Each row of a before or after table is a point. The points were changed in one or more steps. Then noise was added and the rows were shuffled. The steps act on columns, c1 being the first. What was done? A step turns or swaps two columns, mirrors them in a line or flattens them onto one, adds a multiple of one to another, or multiplies or shifts one. Angles are multiples of 10 degrees, from the lower column toward the higher: turns from -170 to 170, lines from 10 to 170 but not 90. Use the fewest steps. Two steps may share a column if one is a turn and the other turns, adds or multiplies; they go together, in the order done. Otherwise the lowest column goes first.
(in the rows, 128 means zero)

Before, 12 rows:
[[128 118]
 [118 108]
 [122 121]
 [131 189]
 [110 128]
 [197 119]
 [133 124]
 [116 148]
 [109 132]
 [109 213]
 [119 109]
 [141 122]]
After (12 x 2):
[[145 109]
 [118 213]
 [145 120]
 [130 118]
 [143 140]
 [109 188]
 [ 70  97]
 [127 125]
 [149 129]
 [130 152]
 [121 119]
 [135 120]]
Steps: mirror c1 and c2 in the line at 100 degrees

Before, 9 rows:
[[136 109 109 127]
 [ 85 160 183  97]
 [115 106 156 106]
 [118 186 151  76]
 [116 160 152 110]
 [150 137 154 118]
 [162 113 143  94]
 [184 106 105 147]
 [122 102 151 135]]
After:
[[139  92 154 154]
 [124 182 190 138]
 [166 173 167 168]
 [146  72  99 118]
 [119 110 111 136]
 [150 116 156 128]
 [145 158 155 136]
 [103 125 161 140]
 [104 116 147 114]]
Steps: turn c1 and c2 by -50 degrees; mirror c3 and c4 in the line at 170 degrees

Before (9 x 8):
[[107 146 149 160 133 121 150 152]
 [191 130 160 175 132 160 131 126]
 [169 153 137 119 141 137 104 150]
 [159 127 137 149 115 116 103 115]
 [123 116 141 126 154 113 113 145]
 [159 136 125 154 153 104 108 137]
 [110 130 143 140 120 113 216 143]
 [128 129  76 186 136 175 113 158]
 [109 141  93 130 151 103 117  48]]
After, 9 rows:
[[158 142 141 142 111 117 219 122]
 [135 147 147 158 112 135 163 103]
 [ 72 136 138 117 162 131 121  97]
 [ 96  47  90 137 102 101 107 141]
 [ 85 149 147 131 114 114 113 134]
 [132 120 138 154 166 123 103 136]
 [ 58 132 122 163 151 116 113 117]
 [114 156  76 169 126 191 120 121]
 [ 78 124 160 162 189 171 133 124]]
Steps: turn c1 and c5 by 110 degrees; multiply c1 by 2; turn c2 and c8 by -110 degrees; add -0.5 times c8 to c7; turn c4 and c6 by 20 degrees

Before, 12 rows:
[[ 94 146  83 158 147 125 152 104 151  97 139 107]
 [ 91 135 108 166 112 145 141  87 133 119 171 151]
 [155 160  87 138 173 126 115 118 121 155 131 143]
 [185  73  87 166 161 103 101 141  93 147 113 142]
 [106 123  62 131 129 125 114  94 136 169 125 112]
 [152  87 137 140 154  47 125 136  57 116  92 185]
 [102 105 154 124 136 141 141 100 135  99 128 136]
 [132 151 109 171 129 120 140  98 142 168 142  94]
 [118 150 100 142  92 130 134  82 191 110 149 128]
 [121  98 149 125  93  83  71 148  98  93 180 129]
 [123 154 101 135  85 151 141  99 119 105 145 108]
 [130 102 136 165 152  94  80 101  83 100  88 156]]
After, 12 rows:
[[118 145  98 143  92 130 135  86  79 111 151 111]
 [124 143  98 132  85 151 142 101 120 108 140 141]
 [ 90 137 110 165 112 143 144  87 141 122 171 121]
 [103 115 155 128 134 140 138  99 128 105 128 123]
 [132 110 140 164 151  95  80 103 178  99  88 126]
 [ 92 142  83 157 148 127 150 107  94  98 139 127]
 [156 149  85 139 175 126 115 117 142 156 126 124]
 [153 100 139 141 153  45 127 139 218 117  91 127]
 [106 125  60 131 130 127 113  97 112 169 124 133]
 [185  93  86 168 161 104 105 147 168 147 113 133]
 [130 146 110 175 127 122 138  98  96 170 142 135]
 [119 109 144 129  94  84  72 147 151  94 178 136]]
Steps: multiply c2 by 0.7; turn c9 and c12 by -140 degrees; multiply c12 by 0.4

Before, 8 rows:
[[164 110 157 194  84 103 188 172 114 128 120 164 176 159 147 156 113  90]
 [101 105  98 112 135 154 121  91 124 118 115 137 122 130 139 110 129 170]
 [132 139 126 158 141 127 102  99 128 111  99 112 125 127 141 122 134 194]
 [134 127  94 132 119 142 120 139 102 121  93 119 120 145 130 146 109 179]
 [139 128 112 125 157 148 141 130 118 136 111 127 144 136 111 141 144 130]
 [155  99 117 139 149 159 108 127 133  95 109 121 134 147 139 143 115 160]
 [218 144 146  88  80 143 132 147 169 173 156 200 169 109 168 109 181  86]
 [147 129 102 135 128 178 124  94 125 150  85 149 121 139 144 104 137 131]]
After (8 x 18):
[[147  99 116 139 126 159 108 134 135  94 108 137 123 101  98 176 113 160]
 [135 129 112 126  83 147 141 130 117 136 112 137 110 117 137 132 143 129]
 [141 130 101 133 149 158 123 189 125 150  84 172 157 108 103  80 138 130]
 [159 111 155 193 188  87 188  61 114 127 119 147  54  90 129 158 112  89]
 [145 126  95 131 139 146 118 106 101 122  94 128 128 122 129 153 109 180]
 [126 139 125 160 136 137 100 183 129 110  98 114 150 123  99 139 133 195]
 [110 144 147  86 217 106 130 106 168 174 156 198  75  38  97  64 180  85]
 [128 106  96 113 138 147 121 195 123 117 117 150 158 154 106 122 127 170]]
Steps: turn c1 and c14 by -90 degrees; multiply c15 by 2; turn c5 and c15 by -140 degrees; turn c6 and c12 by 30 degrees; multiply c8 by 2; turn c8 and c13 by -160 degrees; add -1 times c10 to c16

Before, 14 rows:
[[101 132 172 105 139 159 112 138 159 127 102 142 144 150 140 149  96 145
  155 113 141 116 175 101 159 149 120 118 126 120 128 231]
 [106 129 107 116 159 103 157 119 146 144 120 169 145 145 149 117  92 127
  127 127 119 151 121 111 134 127 118 152 115 141 131 121]
 [ 93 134 110 118 112 109 122 131 160 137 157 125  66 140 140 122 112 119
  142 129 152 109 119 112 143  87 102 152 145 170 165 149]
 [ 72 132 128 129 156 159 109 148 140 130  72 164 133 151 129 135 107 200
  134 133 153  31 118 142 159 152 150 151 130 136 121 192]
 [125  60 124 117  91 113 121 116 109 137 129 129 136 130 103 131  93 117
  158 131 134 156 107 139 159 139 141 144 117 169 162 119]
 [120 130 104  96 137 104 122 136 157 138 160 159 115 148 117 118  87 131
  148 122 164 157 128  98 158 147 117 157 111 171 122 135]
 [123 117 148 145 146  55 112 142  75 141 142 128  82  97 131 119 106 120
  150 125 143 138 116 161  63  91 135  93 114 142 145 122]
 [112 118 124 249 130 142 150 136 116 125 145 128 147 131  99 147  99 151
  132 123 150 147 104 101 136 132 114 132 131 104 134 138]
 [119 128 174 138 148 151 108 142 158 125 124 160 130 129 140 140 140 174
  143  88 150 138 126 111 149 153 141 165 183 130 125 182]
 [121  94 121 159 154 156 117  89  79 127 151 204 150 131 106 161 137 128
  154  82 120 148 190 123 157 131 137 125 140 112 127 141]
 [113 136 111 173 118 112 110 147 158 135 156 143  98 155 142 138 106 121
  150 108 154  63 119 126 135 121 144  98 120 149 184 135]
 [125 116 168 112 154 138 135 122 163 129 156 158  61 133 125 150  87 182
  156 117 143 126 108  99 146 150 139 148 183 132 184 118]
 [119  83  94 165 151 139 131 143 114 130 123 124 125 157 143 134 111 119
   84 129 157  67 127  99 154 154 148 108 120 105 157 118]
 [126 128 198 105 136 146 132 135 140 129 154 147 113  60 137 114 129 130
  104 136 135 129 121 118 118 128 133 140 115 118 122 116]]
After (14 x 32):
[[101  94 172 103 138 160 112 138 156 128 141 141 142 150 140  95  96 140
  157 113 146 116  89 100 159 129 121 119 129 120 136 231]
 [130 135 197 107 137 146 134 129 142 131  94 145 112  60 138 153 130 134
  102 139 129 129 134 118 117 132 129 140 114 119 124 115]
 [112 152 123 248 128 143 151 133 116 125  92 126 144 129  97 111 100 148
  132 110 151 143 136  99 137 138 115 134 130 103 117 137]
 [126 195 123 117  87 113 122 117 108 137 175 128 138 130 106 134  91 133
  157 125 117 156  98 137 157 122 143 141 119 167  96 118]
 [107 131 109 116 162 102 157 118 146 144 151 169 143 144 148 134  93 117
  127 137 127 152 136 109 132 130 119 152 117 140 130 119]
 [112 126 110 173 117 112 109 147 158 137 141 139  98 153 142  93 105 154
  151 124 119  62 142 124 133 128 143  99 119 148  66 135]
 [120 125 102  95 137 109 120 135 158 137 139 161 113 148 117 125  87 163
  146 138 133 159 119  99 160 144 119 154 112 174 124 134]
 [122 145 144 143 143  55 112 142  77 139 137 128  86  97 131 126 108 140
  149 137 120 138 150 162  61  98 137  93 114 144 107 120]
 [ 91 129 108 122 112 110 120 131 162 138 156 124  65 139 142 135 113 156
  142 132 118 106 156 115 145  98 102 149 144 170  86 147]
 [118 129 175 142 151 150 107 139 159 124 133 161 129 126 140  60 143 151
  144 132 176 136 114 110 153 147 143 163 183 131 131 181]
 [121 148 170 110 152 138 136 122 160 127 123 160  58 132 126  98  90 144
  156 110 177 127 127  99 146 151 139 148 187 129  64 116]
 [122 166  97 164 153 140 135 145 113 129 119 125 122 156 143 128 109 159
   82 124 119  68  90 100 152 136 148 108 119 104 104 118]
 [120 115 120 158 157 159 117  88  82 125  91 203 149 134 105  41 135 117
  153 111 128 151  64 124 158  98 137 122 142 111 123 142]
 [ 70 131 127 129 155 160 108 151 139 131 186 166 133 154 133 134 107 154
  134 120 203  31 127 142 156 155 150 150 130 134 155 192]]
Steps: turn c2 and c23 by 140 degrees; turn c23 and c26 by 30 degrees; turn c11 and c31 by -160 degrees; add 1 times c30 to c11; turn c16 and c20 by -110 degrees; multiply c16 by 1.6; swap c18 and c21

Before, 8 rows:
[[142 117 134 106 105 159 131 112 142 106 176 148 119 106 149 128  82 113
  117  79 139  98 149  92 147 112 121 148 127 139 126 142 143 112 113 133
  132 133 121 128 139 118 141 123 121 108 136 134 160 123 130 151 167 138
  142 132 114 132 138 117 130 105 138 135]
 [144 136 125 134 120 103 141 115 141 124 123 141 157 123 154 135 107 118
  113 103 134 114 148 105 130 127 153 152 113 154 126 126 143 110  94 132
  131 133 130 127 142 121 129 100 140 103 132 153 122 164  89 133 164 134
   83 148 116 131 143 140 128 148 137 148]
 [157 135 121 108 117 175 116 147 102 133 118 146 116 133 135 107 131 131
  123 146 133 103  78 103 182 106 121 141 109 113 133 127 113 137  95 120
  141 126 111 137 136 110 146 107 135 107 126 141  57 131 143 151 106 113
  144 126 118 135 141 126 105 109 101  97]
 [108 128 121 107 136 107 110 123 141 150 107 113 143 128 132 120 126 131
  135 133 141 142 123 133 113 134 119 137 103 114 130 135 147 135 104 152
  129 130 115 136 143 128 144 152 135 118 159 113 149 122 140 133 120 137
  133 146 126  82 134 127 125 123 120 142]
 [114 125 122 130 136 110 128 112 101 150 105 142 131 154 151 116 130 114
  117 141 106 142 146 108 119 134 130 152 127 126 133 125 140 141 249 117
  115 128 132 124 111 125 140 128 139 131 117 132 147 139 132 121 119 139
  131 124 133 130 148 134 163 109 138 142]
 [ 96 127 122 214 137 156 135 111 110 147 102 133 174 103 148 134 134 117
  157 141 124 143 156 143 118 100 108 145 132 123 145 121  88 149 104 135
  134 106 148 154 123 125 136 164 133 123 122 149 152 143 130 155 109 141
  135 108 221 129  86 123 103 107 116 148]
 [120 136 133 114 134 121 100 121 115 132 156 148 121 105 109 118 115 117
  121 134 145 100 116  91 122 132 139  25 118 127 193 148 146 137 105 143
  142 129 111 134 133 133 146 119 132 122 131 146 167 139 142 140 122 104
  144 146 119 133 148 116 138 111 117 143]
 [148 135 181 178 136 107 137 110 123 145 113 130 145 127 127 110 108 124
  113 148 117 126 141 112 114 122 189 130 170 138 126 123 138 148  92 128
  121  94 116 125 137 115 146 105  96 130 121 147 140 123 137 118 106 109
  139 127 126 120 117 125 116 170 125 119]]
After, 8 rows:
[[141 114 137 100 106 160 132 114 142 155 175 146 119 127 151 128  82 114
  119  80 138  91 149  93 148 112 124 130 127 143 126 138 147 114 117 134
  133 135 118 150 132 120 129 122 120 106 138 138 157 119 132 154 170 139
  142 129 116 132 122 119 128 105 138 135]
 [144 137 180 167 141 110 136 110 121 118 113 131 141 102 125 107 108 128
  120 149 116 127 143 115 115 122 193 121 170 137 144 128 137 149  91 130
  122  95 113 128 138 112 130 102  99 129 120 148 140 119 137 119 108 113
  138 127 122 118 148 119 118 172 126 119]
 [113 123 124 143 132 112 131 115 102 113 105 139 130 146 153 117 128 117
  100 143 107 143 141 107 120 131 134 126 125 125 122 126 142 142 251 121
  112 129 132 151 110 128 128 127 138 133 112 131 146 139 131 121 115 139
  133 123 135 127 131 138 163 106 141 141]
 [121 137 129 102 135 119  98 121 111 126 154 148 119 154 108 114 115 124
  110 134 144  99 115  92 123 131 139 134 122 125 193 147 145 138 101 142
  141 129 111  25 131 130 125 115 133 122 134 146 169 142 140 141 128 103
  141 141 114 135 124 115 138 111 119 141]
 [ 95 127 119 175 137 159 137 109 110 104 103 135 175  74 149 132 133 119
  175 142 126 146 159 144 116 102 109 153 131 122 180 122  83 150 105 136
  139 103 151 141 123 124 129 164 134 123 116 148 152 143 129 154  81 140
  138 109 221 128 143 120 102 107 117 147]
 [110 129 123 113 135 105 111 125 139 102 109 111 145 143 134 121 123 134
  121 129 142 144 122 130 115 133 118 135 104 111 123 136 142 133 106 154
  130 132 112 140 145 125 126 151 136 118 178 110 146 122 143 135 121 137
  133 145 124  83 122 124 124 121 123 142]
 [159 139 122 113 117 177 114 149 104 127 119 146 117 143 136 109 131 136
  113 147 130 102  82 101 181 107 123 135 103 113 126 126 113 137  94 120
  136 127 108 141 139 108 126 104 135 108 126 141  55 130 145 151 111 112
  145 124 118 135 124 128 106 108 101  99]
 [146 137 125 131 121 103 143 118 142 137 125 143 155 120 155 134 104 120
  107 103 135 111 147 108 129 128 156 128 116 154 128 128 145 108  95 128
  128 133 133 153 144 118 123 103 140 102 134 156 123 165  92 133 169 135
   86 149 115 127 124 140 126 147 136 143]]
Steps: turn c4 and c14 by -40 degrees; turn c14 and c31 by -30 degrees; turn c10 and c19 by 160 degrees; turn c19 and c59 by 130 degrees; flatten c18 and c43 onto the line at 10 degrees; swap c28 and c40; multiply c47 by 1.6; add -0.3 times c57 to c53

Before, 11 rows:
[[188 109 160  87 144 148  96 134  81 137 149 155  97 139  99 167 147 160
  149  91 122 100 140 198 133  60 116  98 127  93  83 167 183 173 117 137
  104 131  85  94 189 163 105 114 125 141 101 148 131 132  88 107  99 189
  160  74 139  96 140 115 132 120 130 157]
 [157  97 145 135 128 163 127 117 120 135 136 152 131 118 123 162 103  83
  101 130 140  87 126 167 115 130 132 126 145 104 116 176  99 150 145 157
  148 111 146 150 140 131 115  94 123 145 123 128 130 103 118 128 133 157
  130 135 145 154 105 121  93 136 131 144]
 [119 100  98 166 128 146 145 125 164  96 126 118 146 111 157 126 154 124
  133 151 163 157 120 140  95 144 150 149 124 163 116 113 149  78 132  92
  121 114 133 124 139  92 153 140 112 138 129 109  99 135 154 138  88 137
  102 159 112 176 105 139 123 170 144  90]
 [142  95 127 102 134 155 158 131 118 118 122 110 120 108 161 166 115 108
  112 130 115  93 132 159  95 119 114 135 149 132  89 181 121 145 128 128
  155 128 173 146 127 144 140 103  99 152 126 133  89 108 122 111 118 140
  114 124 110 160 113 119 125 115 151 137]
 [188 122 160 106 130 146 112 127  89 132 123 168 118 145 154 183  96 151
  119 114  74 113 140 182 136  76 104 100 151 103  80 185 146 141 129 164
  124 166 122 111 152 157 117  78 137 130 159 157 128 134 111  88 104 184
  142 103 150 129 115 127 123 131 149 150]
 [110 129 103 110 154 118  86 205 128 102 116 158 151 128 131 172 118 175
  186 163 127  95 161 131 147 112  98  90  69  95 157 186 159 136 100 109
   89  76 110 107 195 127 131 143 181 120 104 153 139 183 115  93  93 113
  160 130 110 117 119 166 169 119 140 152]
 [136  95 128 155 116 161 137 147 143 104  77 115 125 112 156 123 177 135
  156 123 163 143 105 123 103 118 128 150 108 163 129 112 139 100 116 101
   99 118 152  93 145 101 174 145 128 130 109  96 140 145 133 150 110 106
  122 169  93 134  92 134 118 166 139 136]
 [197  87 155 125 136 119 137 133 104 158 146 124  95 109 148 157 118 119
  144 126 124 115 135 157 115 127 126 110 154 117 112 192 139 141 144 147
  138 149 152 126 166 139 149 110 120 154 130 150  99  76 133  99 124 162
  171 129 157 133  92 118 103 135 135 142]
 [154 115 152 164 117 162 150 127 129 118  97 120 127 113 130 124 131 108
  150 121 129 107 126 164  94 139 153 146 133 162 118 175  98 106 135 104
  138 133 175 188 137 140 144  96 105 167 143 115  93 112 150 148 127 150
  102 136 129 174  90 141 112 145 135 128]
 [141 120 108 170  97 163 147 139 160 108  90  94 135 113 145 118 168 142
  170 156 171 164 120 136 103 155 175  99 132 140 129 138 145  96  88 114
   99 108 155 107 168 104 163 152 105 138 123 138 154 114 113 139 104  98
  124 188 116 129 105 170 150 147 148 103]
 [113  93  88 138 141 141 121 146 115 104  97 129 143 120 113 159 136 138
  180 148 176 125 132 104 120 138  96  85  95 114 141 141 180  82  96  96
   73 128 134  90 166 104 129 148 152 119 124 127 146 163 133 111  80 122
  140 119  95 107 140 158 173 146 136 145]]
After:
[[117 100  97 166 127 146 145 125 164  97 126 118 135 143 157 126 154 124
  134 149 102 157 121 141  94 144 151 149 124 163 106 112 149  78 132  93
  120 114 133 126 137  92 153 139 112 139 128 109  99 136 154 137  90 154
  102 157 112 248 104 119 122 171 143  90]
 [141 125 107 169  96 164 146 139 161 109  91  94 132 166 144 118 167 141
  171 155 131 165 121 136 104 155 159  99 130 140 118 137 144  96  88 113
   99 106 155 107 166 105 163 153 105 137 123 139 154 114 114 139 105 181
  123 187 116 132 106 126  80 148 147 103]
 [111 150 104 111 155 118  86 205 127 102 115 160 135  99 130 172 118 175
  185 164 141  95 161 132 147 111 116  90  69  95  99 187 159 136  99 111
   88  77 111 107 196 127 131 143 181 121 104 153 137 182 116  92  93 135
  160 129 108 100 120 147  74 119 140 152]
 [135 106 128 155 116 163 136 147 144 103  76 114 154 123 158 123 178 135
  156 123 130 144 106 124 103 120 142 150 108 164 122 114 139 100 116 101
  100 118 152  93 145 102 174 145 127 130 108  97 140 145 132 151 109 170
  123 171  93 144  92 115 127 165 139 137]
 [154 112 151 166 115 161 150 128 129 119  96 122 131 146 128 124 132 107
  151 122 107 108 125 165  93 137 152 146 134 161 127 175  98 107 136 105
  138 134 176 186 138 141 143  96 105 166 143 116  93 112 150 148 128 118
  103 135 130 243  90 106 123 143 135 128]
 [187  81 160  85 145 148  96 134  83 135 149 156 123 120  98 168 146 159
  149  92  78 101 139 197 133  61 115  97 129  94 162 166 182 173 117 138
  103 131  85  95 190 164 104 114 125 140 102 148 132 132  88 106  99  92
  159  74 138  47 140 138 137 121 130 157]
 [197  88 156 124 137 120 136 132 104 158 147 124 160 119 148 157 118 120
  143 125 100 115 135 157 115 126 145 109 155 117 152 191 139 141 144 147
  138 151 153 127 166 139 150 108 120 153 129 149  99  77 133  99 126 107
  171 129 157 139  91 112 150 135 135 139]
 [158 100 146 135 128 164 126 118 121 135 136 153 143 128 123 162 104  82
  100 130  97  86 125 166 115 130 139 127 144 103 118 176  99 150 145 158
  147 111 147 150 139 129 114  94 123 146 122 129 129 105 117 129 133 124
  129 137 145 193 104 101 150 136 132 145]
 [114 114  88 139 140 140 121 147 114 106  98 129 156  93 114 160 135 139
  180 147 109 126 131 104 120 138 124  85  97 114 102 140 180  81  95  95
   74 128 134  90 167 104 130 148 153 120 125 127 145 165 134 110  80 173
  141 120  94  77 138 153  79 147 135 145]
 [187  87 160 105 129 147 111 127  90 132 122 167 107 113 156 182  97 151
  119 114 107 113 140 181 136  75 105 100 152 102 147 184 146 141 129 163
  127 165 122 111 152 157 117  79 136 130 160 158 127 133 110  87 104  54
  141 104 149 131 116 123 131 131 150 150]
 [141  76 126 102 135 153 157 132 119 118 121 110 132 107 162 165 116 107
  112 131 123  94 133 158  94 118 142 135 148 132 134 181 121 144 127 127
  154 128 175 146 127 144 140 102 101 152 126 135  89 109 123 111 119 111
  113 125 111 207 113 128 138 113 149 137]]
Steps: turn c2 and c31 by -50 degrees; turn c13 and c31 by -110 degrees; turn c14 and c27 by -70 degrees; turn c21 and c54 by 120 degrees; multiply c58 by 2.5; turn c60 and c61 by -120 degrees
